Each row is a point. Each copy is the shape, with its points in the same order, turned, moved and blurred by noise. Some copies are also mirrored. Which?

Shape, 6 rows:
[[ 11.4  19.1]
 [ -2.4  23.0]
 [  1.0 -21.0]
 [ -3.8  21.7]
 [ 16.1   4.0]
 [ 15.9 -33.3]]
Copy 1, 6 rows:
[[-12.7 -10.8]
 [-16.8   2.3]
 [ 25.7  -2.7]
 [-15.4   4.1]
 [  1.6 -16.2]
 [ 37.2 -14.7]]
Copy 1 is: mirrored
Copy 2:
[[-16.7   7.1]
 [ -5.5  16.8]
 [ 13.7 -25.9]
 [ -0.7  17.1]
 [-13.6  -8.2]
 [  5.2 -41.2]]
Copy 2 is: mirrored
Copy 3:
[[  9.3  20.3]
 [ 24.8  17.8]
 [  0.8 -20.7]
 [ 24.2  16.5]
 [  0.6   6.8]
 [-17.5 -23.2]]
Copy 3 is: mirrored

Shape (10 x 4):
[[ -4.6 -15.5  -8.0 -22.3]
 [ -7.1 -13.6 -33.8  29.8]
 [-37.7 -21.7 -23.9   6.9]
 [-13.6 -30.8 -21.6   4.9]
 [ -3.9   4.5   3.3  20.6]
 [  6.0   8.6   5.6  13.5]
 [ -2.6  11.3  -5.5 -15.7]
 [ 13.5   4.2  -3.8 -19.2]
 [ 19.8  24.0  -4.9 -19.0]
 [ 23.1   8.5  16.8 -21.4]]
Copy 1:
[[  2.0  21.7   9.7 -12.5]
 [-11.4 -36.0  15.3  -8.3]
 [-37.0  -4.7  25.5 -17.5]
 [-11.9  -6.1  30.4  -7.1]
 [-12.9 -12.1 -11.4  11.3]
 [ -2.7  -6.3 -15.8  11.4]
 [ -2.4  12.6 -14.3 -13.6]
 [ 15.4  17.1 -11.5 -10.5]
 [ 17.3  10.2 -30.2 -12.2]
 [ 20.3  25.7 -23.8   5.8]]
Copy 1 is: only turned
Copy 2:
[[-22.3   9.4  21.5  -3.9]
 [-16.5  38.2 -25.9  10.4]
 [-26.9  41.4   9.6  29.2]
 [-36.5  30.2   3.5   6.3]
 [ -6.1   1.8 -17.1  21.1]
 [ -0.1  -3.6 -14.1   7.9]
 [  7.3   2.7  15.0  -2.0]
 [ -2.8  -1.9  12.2 -16.4]
 [ 17.0  -5.3   6.9 -19.1]
 [ -3.2 -22.6  11.3 -16.4]]
Copy 2 is: only turned

Shape:
[[ 16.8  13.8 -11.0 -23.4  20.1   5.6]
 [ -3.0 -20.6 -16.3   5.2   0.1  10.4]
 [ -0.8   9.8 -18.1   0.1 -27.6  -6.5]
 [  3.8   2.3  19.6  -1.2 -76.4   8.4]
 [ -3.4  16.9  -4.7  15.7  -8.0  24.2]
 [ 21.1 -16.9 -14.3   3.0   8.1  20.4]
 [  3.5 -21.8   1.0   5.4   7.2  16.0]
 [  4.0  20.4 -18.8  -8.7 -12.7  -5.3]
 [ 18.5   0.3 -16.1  11.2 -13.7  22.8]
 [ 16.0  -6.8  -2.5   5.0  19.6 -21.6]]
Copy 1 (10 x 6):
[[  2.7 -16.6 -15.9  24.2  21.7 -17.3]
 [-10.3 -10.0  -2.8  -5.1  14.6  20.5]
 [  2.1   0.9 -23.1 -21.7  -8.9  -3.8]
 [-25.0  10.4 -36.9 -15.1 -62.2   5.8]
 [ 17.3 -11.4 -25.4   4.9  -5.8  24.4]
 [-13.9 -31.6  -3.7   8.3  14.7  14.3]
 [-11.7 -12.1   4.0  10.3   6.3  22.1]
 [  8.6  -2.6 -26.6  -9.0   2.8 -13.5]
 [ -5.2 -29.2 -21.9  -5.4  -6.0  14.8]
 [  9.0 -13.8  23.3   5.4   8.1 -13.3]]
Copy 1 is: mirrored
Copy 2 (10 x 6):
[[ -3.2 -20.4 -13.2  -3.1 -16.4  27.4]
 [ -2.7   9.1  27.7  -8.0  -9.0  11.5]
 [ 22.9 -11.1  10.5 -11.0   6.2  -9.4]
 [ 29.2 -20.1  28.2  30.7   6.5 -52.5]
 [  8.4  -0.6   8.5 -14.5 -31.2 -15.9]
 [  5.0   4.0  20.9   5.0 -26.3  24.2]
 [ -9.8  13.9  19.7   7.1 -18.5  10.6]
 [ 18.2 -18.7  -4.6 -13.2   0.6   1.2]
 [ 22.2  -3.7  23.0  -1.3 -28.3   4.7]
 [  4.6  20.3 -11.9   2.1   0.3  27.2]]
Copy 2 is: mirrored
Copy 3 (10 x 6):
[[ 21.1  28.0   1.4  15.0   9.8   6.4]
 [  5.9   8.0 -16.7 -25.8 -13.0  15.6]
 [-22.7   6.0 -14.2  -8.0  -8.1  -9.6]
 [-59.5 -15.1  14.8 -37.9  11.1 -19.2]
 [-19.5  -8.2 -17.2   3.6   8.2  21.4]
 [  7.6  21.0  -0.1 -14.5  -2.8  30.1]
 [ 12.9  -1.3  -1.5 -20.0  -8.4  26.4]
 [-12.6  12.6 -14.6   9.3  -1.3 -10.7]
 [-23.4  14.0  -8.3 -10.8   0.7  25.5]
 [ 18.5  10.7   7.0   5.6 -32.4   5.1]]
Copy 3 is: only turned

Shape (12 x 8):
[[ 25.8 -15.1 -19.8  39.4  24.1   1.6  28.8  -9.8]
 [ 15.3 -13.0  17.6 -35.3   2.2   4.3 -24.8 -27.5]
 [  3.6   7.1  -1.8 -35.4   3.8  10.8 -16.2  33.7]
 [ -7.6  -7.8  20.0 -13.0  29.1   5.9   7.2   5.2]
 [ -7.7   6.6  -2.6  -8.2  -9.7 -25.5   9.0  -7.7]
 [-12.9  -3.2  26.0   8.7 -12.9 -12.8   7.3 -19.6]
 [ -7.3   5.0   5.0  -9.3   2.9  -8.9 -19.5  -2.5]
 [ -5.8 -13.7 -21.0 -16.7  -3.1  16.2 -30.9 -25.2]
 [  7.8 -32.9   9.3 -25.2  16.4  17.3   7.5  10.8]
 [-18.8  22.8   3.6   8.6   5.8   9.3  36.5  -0.6]
 [  8.5  -6.7  -7.5   6.6 -31.3 -12.7 -23.0 -15.1]
 [-14.9  28.1  11.8   1.6 -11.2  -3.2  -1.5 -16.9]]
Copy 1:
[[  6.5 -30.0  55.7  -8.3 -16.7   8.5   6.5  -4.5]
 [ -6.7   5.4 -20.1  -8.1 -31.4 -30.1 -40.2  -3.6]
 [  5.5   6.9 -21.6  23.9 -10.5  -9.8 -11.8  41.0]
 [  5.1 -26.5  -9.6  28.1 -28.2  -9.5  -8.4  -0.1]
 [ 10.4  -4.0 -18.8 -14.9  -7.4   7.5   7.6  -5.9]
 [ -1.7 -21.2 -16.6  -6.6   3.7  -3.7  -6.4 -30.3]
 [ 19.6   2.6 -15.7   3.8  -6.7 -11.3 -13.3  -2.1]
 [  1.2  34.2   3.8   0.9 -20.0 -31.6  -9.8  -8.2]
 [-21.9 -10.1   1.4  27.3 -35.1  -3.8 -17.7  12.7]
 [  5.3 -36.8  -4.4   7.0   0.6 -10.8  34.4  -2.6]
 [  2.5  21.0  -0.6 -23.3  14.5  -4.2 -19.4  -9.1]
 [ 15.8 -14.4 -22.1 -10.5   8.8 -22.8   7.0  -9.7]]
Copy 1 is: mirrored
Copy 2:
[[-28.1 -27.8  19.8  15.3  26.7  30.8  27.1   7.9]
 [ 11.0   0.2  17.0 -41.8 -17.6 -15.1   6.8  20.4]
 [ -5.2   0.9  19.4  -4.6 -31.2 -10.6 -34.1  -8.9]
 [ -1.6  10.6  -1.3  10.4  -8.8 -11.6  10.2   4.2]
 [ -1.3  10.3   3.7 -19.5  -7.4  26.7  10.0 -23.1]
 [ 25.7   0.9  -8.7 -17.2   6.1  17.6  19.6 -12.4]
 [ -1.9  -7.1  -6.8 -17.8 -13.8   3.2  -2.6  -7.5]
 [-10.4  -3.5  -4.6 -40.5  -1.9   9.4 -17.9  29.5]
 [ -0.6  12.6  25.4   3.3   3.4 -19.8  -2.8  10.8]
 [  8.1  11.2  -5.5  25.3 -12.5  40.8   9.8  -5.7]
 [  3.8 -22.9   6.4 -46.5   6.9  26.4  -7.3  -9.3]
 [ 19.4  -5.7 -13.4 -14.9 -21.2  31.6   5.5  -3.8]]
Copy 2 is: only turned
